Each row of a before or after table is a point. One or more steps were done to the points. Then noise was added and the rows were shuffled. The steps act on columns, c1 being the first. Name the steps. A step turns or swaps two columns, mirrors them in a line or flattens them onto one, adds a multiple of one to another, or multiplies or shifts one. Angles are multiples of 10 degrees, from the lower column toward the higher: turns from -170 to 170, lines from 10 to 170 but not 90. Use the fewest steps. Two steps may share a column if one is a turn and the other turns, adds or multiplies; they go together, in the order done. Otherwise the lowest column goes first.

Before (10 x 3)
-10	-4	-12
10	-8	-7
24	1	-3
34	36	-12
0	20	-8
2	-5	-6
-5	1	15
0	-15	6
-10	-9	-12
-8	10	7
After (10 x 3)
-29	11	6
13	-9	-9
-46	41	-6
3	-17	-12
-6	-2	17
14	20	-4
26	-11	-8
36	-26	7
15	-26	-13
-59	93	-13
Steps: multiply c2 by 3; turn c1 and c2 by 50 degrees

Before (13 x 8)
-7	2	2	-10	7	-21	11	11
-16	6	-20	-4	12	-31	15	-3
-2	3	0	-8	25	-16	23	-9
-21	-2	0	4	2	-31	-2	19
4	8	5	-11	-5	-11	9	27
51	-7	-1	-11	22	-10	7	-9
-18	19	50	-7	-14	-10	-19	8
32	-1	4	23	7	-2	-12	-20
24	-24	13	-25	23	4	-26	-7
23	-17	1	-1	-11	-3	-26	-1
6	-13	7	1	14	4	20	-3
47	-15	4	12	38	5	-12	4
-22	20	27	-22	-3	20	-41	8
After (13 x 8)
19	6	61	23	7	-1	-11	-20
-8	0	-13	-12	-9	-22	9	11
-2	3	9	-12	-12	-11	10	28
16	-17	42	5	-14	-4	-26	-2
1	0	-5	-8	16	-16	23	-9
35	-12	96	-7	14	-10	6	-11
-1	-11	14	7	15	4	21	-3
28	-11	91	16	42	4	-13	3
-15	0	-39	4	-19	-33	0	20
7	6	-37	-5	-9	-31	15	-3
-58	14	-16	-12	-22	-10	-17	6
4	-33	49	-15	26	2	-27	-10
-40	11	-32	-27	9	21	-42	9
Steps: multiply c1 by 2; turn c1 and c3 by 70 degrees; turn c2 and c4 by -20 degrees; add 0.7 times c6 to c5

Before (9 x 12)
10	-6	1	-10	27	-59	7	-62	22	31	-35	40
-6	32	19	15	-47	-44	-49	-21	5	-22	-20	6
-28	12	27	9	11	3	-29	11	-31	2	3	-46
-32	-28	-34	19	-13	12	-18	24	-31	21	20	25
-29	-43	-15	-34	-11	7	-6	20	-12	-30	3	-33
-16	-32	8	8	-45	12	-1	8	-29	34	-22	-46
13	-23	32	-39	9	-42	11	-23	37	39	14	30
28	24	-22	-37	-13	15	-12	7	8	38	34	33
22	-21	7	22	-35	0	-3	21	17	3	-6	-46
After (9 x 12)
-40	0	8	8	32	12	-1	5	52	-24	-22	-53
25	0	2	-10	-11	-59	7	-52	-35	49	-34	-8
55	-1	8	22	78	0	-4	17	10	-37	-5	-27
-70	-2	27	10	-56	3	-29	-31	17	-38	3	-26
-13	1	20	15	78	-45	-48	-92	25	-6	-19	21
-81	0	-33	19	-21	12	-19	-3	32	33	20	-5
69	0	-21	-36	30	14	-12	-11	3	47	33	-16
-73	0	-15	-33	2	6	-7	11	15	-44	4	10
31	0	31	-39	34	-42	10	-6	-36	47	15	-19
Steps: multiply c1 by 2.5; multiply c2 by 0; turn c5 and c9 by -140 degrees; multiply c5 by 2; add 1.5 times c7 to c8; turn c10 and c12 by -60 degrees

Before (9 x 18)
71	31	-23	42	38	14	18	-9	-37	17	53	0	70	-5	14	29	14	21
27	5	7	22	-44	-12	37	28	-2	3	42	-6	-24	34	-3	-8	32	-17
-14	12	39	56	-8	47	19	39	30	-50	23	2	60	41	5	26	-38	6
39	5	59	-15	37	-33	8	-5	-16	-26	4	-10	-44	-46	-12	0	-25	-43
-13	-14	2	-12	-9	31	6	-41	-18	-10	51	12	25	40	-34	-4	-70	10
-9	9	35	-20	50	16	11	-4	-24	3	-21	-51	33	3	49	-8	-5	-11
25	19	13	32	-15	38	18	49	-7	70	-3	15	6	3	-49	44	-46	15
-21	-11	26	20	29	-33	-7	-8	-9	42	-36	48	13	52	55	41	4	0
-49	35	68	19	-54	8	37	-25	-31	-5	18	16	-38	-1	-7	34	5	1
After (9 x 18)
-48	47	27	12	-43	4	32	9	-63	-7	-19	14	-38	-49	-32	35	-67	-3
-11	-18	70	-12	15	-22	49	-11	-34	-12	17	21	24	-41	-35	1	16	5
40	-1	34	-15	37	16	5	-27	-33	-31	-3	-15	-39	55	5	-4	-42	-44
-9	15	13	52	-10	-17	30	-60	58	-52	-3	8	63	-87	-1	26	-29	5
24	13	-40	19	-36	22	53	0	-5	3	-10	-5	-25	-17	-25	-8	-12	-18
77	23	-10	41	22	-6	55	17	-77	21	15	3	69	-40	33	28	17	17
26	15	7	32	17	-11	8	-67	-16	60	-12	13	7	-78	-52	50	1	12
-10	2	16	-20	19	-19	-17	-14	-55	3	-16	-53	31	-4	67	-8	-34	-12
-14	-8	14	24	-1	70	-38	-1	-20	43	-15	48	14	-100	61	38	-28	3
Steps: turn c5 and c15 by 30 degrees; add -0.3 times c5 to c2; turn c3 and c17 by -110 degrees; turn c3 and c8 by 140 degrees; add 1.5 times c16 to c14; turn c6 and c14 by -160 degrees; turn c7 and c11 by -60 degrees; multiply c9 by 2

Before (14 x 32)
-33	4	1	-25	-3	1	18	1	-49	-12	20	7	17	2	10	38	-69	-57	-8	-26	-59	-24	22	-41	44	48	-12	48	35	52	4	-44
-23	-34	23	-6	34	10	-41	-26	-38	47	12	12	-30	-29	41	18	27	-10	22	-44	5	-2	14	-29	4	27	-17	14	24	9	-7	-25
17	-43	-13	-17	-13	36	-51	-14	-9	19	-43	23	-64	-33	9	-43	2	-19	43	23	20	-12	-11	-57	-8	-8	48	-28	10	-8	54	1
-12	-16	-8	37	5	-64	-13	34	-52	27	-2	-19	20	7	35	-3	1	0	-3	5	39	2	5	-37	49	-33	3	-12	-74	-25	15	-20
25	-54	-21	52	-27	29	-43	22	0	66	-32	-18	-31	-33	9	36	27	-34	4	-49	19	-52	18	-1	27	11	17	2	44	34	81	42
11	-38	-56	-10	-14	60	39	-34	-12	-36	-52	-50	-46	-40	20	2	-33	3	9	13	36	-18	-28	-78	5	7	15	-17	95	-19	-10	57
9	24	-3	19	22	54	16	-30	-8	-55	6	-9	22	8	22	35	18	-4	40	4	16	-36	17	-22	19	47	-39	-25	-9	25	-22	-3
45	18	17	14	-9	-21	-47	3	-9	45	7	-10	10	-8	49	-4	-3	-58	3	8	19	22	-52	-53	-10	1	15	52	52	36	-19	-52
-8	-9	7	-42	49	-64	65	8	-36	-5	-34	39	29	-4	-56	-18	-19	-20	-24	17	27	9	11	-8	65	-31	29	-27	4	-11	15	23
21	-23	-21	58	25	26	-43	47	-52	-74	-10	-10	-23	45	4	23	27	13	40	4	43	24	56	-3	19	-4	53	16	-16	3	-8	34
23	-38	-30	51	3	36	-35	-10	-19	17	26	-17	10	-31	-48	33	54	-32	13	9	54	-43	-23	9	32	33	-1	30	3	38	-25	7
-25	-6	3	-26	30	-16	-7	34	21	-18	-13	-37	-22	58	-6	-2	-13	14	2	-4	8	-10	2	-47	1	-26	0	-16	-40	-53	-32	19
-58	6	63	-17	52	-14	-41	-70	-24	-25	28	-5	-17	45	59	-1	-30	-10	-7	3	-26	60	13	-45	63	17	-3	56	32	41	37	-8
-3	44	2	-19	2	-43	9	-4	-9	-22	-8	58	-15	-11	-53	34	-5	-34	17	-35	-12	25	2	-35	-11	-6	7	-32	-17	-20	-1	28
After (14 x 32)
42	16	18	-21	-10	-19	-48	1	-9	45	10	-6	13	-6	39	3	-4	-56	3	8	21	17	-48	-56	-6	1	10	-15	53	36	-16	73
10	-44	-55	-35	-14	55	42	-30	-4	-36	-52	28	-45	-37	23	-4	-33	4	7	19	37	-18	-21	-75	14	7	12	-29	92	-19	-4	-85
-35	4	1	17	-6	6	16	-1	-21	-10	20	21	18	1	8	12	-68	-54	-11	-19	-58	-25	16	-35	67	46	-9	-25	36	52	2	62
23	-24	-26	-45	26	21	-43	39	-37	-79	-9	-43	-31	39	4	11	29	11	41	2	50	21	57	3	47	-4	53	-7	-20	9	-8	18
16	-38	-15	32	-14	36	-58	-15	-18	17	-44	-3	-64	-32	9	-46	3	-19	41	19	20	-14	-11	-54	-6	-11	43	17	7	-11	58	-25
28	-54	-26	-40	-26	30	-46	26	11	70	-28	-34	-31	-37	12	33	31	-36	5	-49	15	-55	11	-1	22	14	17	-9	46	32	75	-22
-23	-33	25	12	33	11	-46	-29	-36	43	12	-1	-29	-28	45	9	26	-14	25	-40	4	3	21	-25	24	27	-22	-15	15	14	-7	4
-59	8	65	6	49	-13	-41	-66	13	-21	28	18	-17	46	62	-19	-32	-20	-8	10	-22	60	9	-43	63	19	1	-77	28	39	33	-25
4	44	2	56	3	-39	4	1	-7	-23	-10	-14	-18	-10	-57	29	-8	-33	21	-39	-18	24	3	-41	-12	-5	3	8	-20	-16	-5	-45
-26	-9	3	-19	31	-18	-9	32	17	-18	-7	45	-24	61	-12	-2	-19	13	4	-9	8	-12	-1	-44	-7	-21	-1	21	-30	-53	-32	1
22	-38	-29	-45	3	36	-35	-13	3	19	22	-40	4	-30	-45	27	57	-28	10	6	54	-42	-24	14	40	35	4	-31	5	40	-23	-4
-16	-17	-16	-38	9	-65	-8	34	-19	24	-2	-22	24	5	31	-25	-3	-6	0	7	38	3	11	-39	69	-32	4	32	-74	-28	12	40
7	25	-6	-14	23	58	13	-28	3	-53	7	-13	21	12	22	23	14	-6	37	1	16	-34	21	-22	27	52	-32	14	-9	28	-21	-42
-11	-7	7	60	49	-61	65	5	-4	-5	-36	19	31	-6	-54	-39	-23	-13	-26	13	21	6	11	-6	84	-28	33	11	1	-9	11	-28
Steps: turn c4 and c12 by -120 degrees; add -1 times c8 to c32; turn c28 and c32 by 150 degrees; turn c9 and c25 by -30 degrees; add -0.3 times c25 to c16
